Each row is a point. The last column is the point's height on a tilted bowl or saddle (a function of degree 2), plus a little noise. Count its main directions that bend up, bend down and stay straight.

Points:
9, -20, -2, -2
32, 35, -4, 15
7, -7, 11, -4
7, -12, 36, 2
-16, 15, 2, 4
-29, 65, 42, 54
-34, -49, -14, 27
24, 37, -45, 33
-26, 30, 2, 14
-23, 11, 6, 5
53, 8, 66, 38
-18, 5, 13, 2
49, 35, 108, 98
-26, -15, 52, 19
0, 13, 42, 8
Directions: 3 up, 0 down, 0 straight

Points:
14, 42, -4, -22
-1, -8, 12, -2
26, 8, -3, -18
-6, 66, 42, -22
59, -41, -60, -88
-57, -17, -1, -2
36, 52, -18, -45
20, 17, 8, -13
63, -34, -46, -77
-28, 50, 1, -15
10, -3, -13, -13
51, 4, 65, -29
-49, 12, -22, -10
-14, -61, 18, -10
13, 16, 18, -8
-25, 22, -26, -13
26, 33, 36, -15
Directions: 0 up, 3 down, 0 straight

Points, 25 rows:
-56, -4, -20, -48, 16
32, 23, -26, 63, 29
14, -11, -1, -35, 8
-52, 8, -14, -12, -14
-17, 68, 29, -55, 33
4, 7, 35, 13, -9
15, 7, -30, 0, -5
-14, -55, 1, 14, -41
-38, -47, -20, 0, -18
17, -1, -9, -63, 35
57, 16, 14, 39, 62
-24, -15, -19, 0, -17
19, 34, -32, 42, -5
-38, -21, -40, -53, 41
-43, -87, -17, -36, -7
-18, -47, -57, -33, 58
13, 19, -52, -21, -8
-13, -52, -3, -23, -21
-54, -54, 38, -18, -101
-34, -29, -3, -32, -19
22, -34, -11, -22, 16
28, -17, 60, 13, 10
53, 5, -27, 22, 31
-20, 22, -43, -64, 23
19, 12, -8, 34, 4
Directions: 3 up, 1 down, 0 straight

Points:
-2, -2, 10, -99, 43
-8, 13, 15, 47, 22
-10, 9, 25, -58, 11
16, -2, 7, 6, -13
16, 55, -32, -28, 0
-45, -24, -45, -4, 16
36, 6, 39, -37, -51
-42, 27, -5, 24, 24
35, 53, 16, 29, -39
-32, -10, -38, -24, 19
-3, -72, 35, 9, -45
-44, 39, 44, 18, 34
-50, -2, 29, -35, 3
-20, 65, 17, -8, 23
-2, 10, -29, -37, 20
4, -5, -5, 1, 1
-11, -6, -29, -46, 23
-20, 5, -11, 55, 39
-17, 16, -15, -13, 15
45, 37, 11, 15, -48
-13, -26, -56, -39, 34
0, -52, -61, -74, 59
9, 7, 86, -18, -66
Directions: 2 up, 2 down, 0 straight

Points, 21 rows:
-23, -23, 20, 44, -16
-50, 4, 40, 11, -24
-16, 20, -49, -30, -49
-52, 34, 34, 25, -21
1, -29, 15, -8, -8
21, 29, -21, -47, -29
-10, -14, 38, -33, -28
-17, -33, -24, -12, -25
-39, 20, 9, 21, -26
3, -45, 23, 9, 6
-35, -74, -20, 23, -5
20, 17, 18, -2, -17
-28, 47, -8, 76, -44
20, -18, 8, 17, -8
49, 45, -27, 22, -9
-11, -10, 14, -35, -30
1, -20, -28, 31, -21
-79, -47, -13, -55, -100
54, 25, -96, 67, -54
-15, -46, 14, -9, -3
44, 9, -16, 13, -13
Directions: 1 up, 2 down, 1 straight
